Each row is a point. Each copy is the shape, with its points in the same order, stretched, turned, moved and blurred by noise. Some copies are also mirrored. Which?

Shape, 9 rows:
[[ 58  23   4]
 [-20  17  47]
 [-14  32  45]
 [-51  10  25]
 [-74  18  45]
 [ 28 -72 -53]
 [ 74  42  -2]
 [ 26  12  52]
 [ -4 -72  32]]
Copy 1:
[[ 53  13  31]
 [ 37 -59   1]
 [ 48 -52 -10]
 [  6 -60 -29]
 [ 13 -79 -49]
 [-62  20  62]
 [ 73  44  26]
 [ 58 -39  33]
 [-26 -71  65]]
Copy 1 is: mirrored
Copy 2, 9 rows:
[[-64  20 -31]
 [-14  22  41]
 [-19  27  45]
 [ 14  32  53]
 [ 24  34  75]
 [ 25 -52 -67]
 [-72  40 -53]
 [-44   2  28]
 [ -5 -74  27]]
Copy 2 is: mirrored

Shape, 10 rows:
[[ 31  32   5 -26]
 [ -3   4 -53  48]
 [ 26   8  27  48]
 [ 32 -42 -74  17]
 [ 66 -30  94  19]
 [-83  18  -1  16]
 [  1 -20  17 -19]
 [-48 -31 -31  20]
 [ 19 -25 -58 -70]
 [ 12  -7   0 -46]]
Copy 1 (10 x 4):
[[ 20  10   2 -51]
 [  3  34 -53  31]
 [ 30   7  24  42]
 [ 27  -8 -88  15]
 [ 57 -79  73  23]
 [-77  35  -1  13]
 [ -6 -24  -1 -24]
 [-60   1 -41  26]
 [ -9 -23 -68 -78]
 [ -8 -23 -15 -48]]
Copy 1 is: only turned
Copy 2:
[[   6   55    9  -48]
 [ -42   39  -56   27]
 [   6   37   23   33]
 [  -6    3  -94   -6]
 [  86   -1   66   21]
 [-102   17   26    7]
 [  -4   -2   12  -30]
 [ -63  -14  -31   10]
 [   3    0  -66  -93]
 [   4   14   -2  -54]]
Copy 2 is: only turned
Copy 3:
[[  7  23  35 -47]
 [ -3  24 -24  38]
 [ 13  12  58  38]
 [ 17 -28 -48   7]
 [ 24 -42 121   9]
 [-93  42  12  22]
 [-30 -18  35 -23]
 [-61  -8 -18  28]
 [-13 -27 -40 -82]
 [-21 -10  22 -57]]
Copy 3 is: only turned

Shape (10 x 6):
[[ 62  49  66 -95 -12 -32]
 [ 37  43 104 -42   4  -2]
 [-22 -21 -30  11 -11 -19]
 [-25  13 -17 -17   2 -22]
 [ 67 -34  14  29 -18 -88]
 [  2 -75 -29  23  33 -32]
 [ 18  62  55  79 -27  19]
 [ 14  -4   4 -73 -58   2]
 [ 21   4 -32  26  53  71]
 [ -4 -13 -53 -63  46 -47]]
Copy 1:
[[104  23  97 -71  -2   2]
 [ 41  40 110 -35  27  12]
 [ -7 -31 -28  14 -21 -26]
 [  0 -30   4 -19 -28 -14]
 [ 87 -16   5  79 -15 -23]
 [ 27 -63 -48  55  23  -2]
 [-21  69  59  65 -31  14]
 [ 52  30  -8 -66 -17 -22]
 [ -8  -5 -23  18   5  97]
 [ 39 -91  -7 -51 -18   6]]
Copy 1 is: mirrored
Copy 2:
[[  49  -31   29  -78 -102  -58]
 [  27  -30   84  -76  -72  -25]
 [ -31   11    0  -13   21  -24]
 [ -10   27    9  -36   -2  -32]
 [  15  -69   18   -7   18 -100]
 [  -3  -29   -9  -37   77  -29]
 [ -10   -2  111   37  -21  -13]
 [ -20  -25  -23  -33  -65  -19]
 [  51   14   28   -3   28   54]
 [  36   25  -41  -72   19  -45]]
Copy 2 is: only turned

Shape, 14 rows:
[[ 67   0  -7  23 -58  78  79  36]
 [  3  20  -6  18 -30  76  -8  72]
 [  9  31 -15  12  -2  81  17  18]
 [ 32 -25 -22  14 -82  27  53  33]
 [121   8 -21 -48 -34  -9  69  33]
 [-74 -19  69 -51 -30  -2  57 -12]
 [ -8  10 -40  60  28  34  16 -15]
 [ 35 -49 -30  29  36  17 -30  19]
 [-32  31  66 -39 -79 -32   8  -4]
 [ 60 -15 -11   0  22  66 -40  -9]
 [ 17   4 -93  27  24  18   9 -22]
 [-13  14 109 -22 -21 -90  63   1]
 [-38  -8  70 -37 -29   3  11  -6]
 [-56   4 111   2 -49   0 -12 -53]]
Copy 1, 14 rows:
[[ 20   0  -3   7 -56  40 105  41]
 [-20  53  -6  10 -26  55  12  73]
 [ -3  61 -15  11  -7  58  59  18]
 [-13 -22 -10  -7 -69 -12  53  30]
 [ 93 -26   5 -45 -26 -29  44  33]
 [-91  32  61 -71  -5  -3  34 -14]
 [-27  44 -32  49  28   5  44 -25]
 [-10 -18 -21  39  42  24  -4   6]
 [-47  51  81 -52 -64 -37 -19   0]
 [ 30   6  -1  40  17  62  -8 -12]
 [  6  26 -71  33  21  -9  18 -37]
 [-44  27 106 -61   8 -92  29  10]
 [-59  29  71 -38 -11   0   2 -12]
 [-78  53 120  -2 -27   3  -9 -39]]
Copy 1 is: only turned
Copy 2, 14 rows:
[[  81  -13   -5    8  -23   59   75  -31]
 [  24  -50    7  -32   -4   11   34   23]
 [  15  -43  -24  -26   22   18   44  -26]
 [  40   11    0   22  -66   41   36  -16]
 [ 110   82  -24  -21  -26   18   25  -31]
 [ -79   48   73  -32  -16   10   47  -66]
 [ -12  -35  -34   45   40   -9   11  -40]
 [  18   -7   -8   29   45   20  -62   -8]
 [ -28   28   67  -49  -65  -56   27  -65]
 [  34  -34  -18  -30   42   35  -51  -45]
 [  -2   -6  -88   36   20   -8  -16  -37]
 [  -8   96  109    3   -9  -58   43  -72]
 [ -45   26   67  -41  -17   -1   19  -60]
 [ -59  -21  105  -28  -27  -30    6 -104]]
Copy 2 is: mirrored
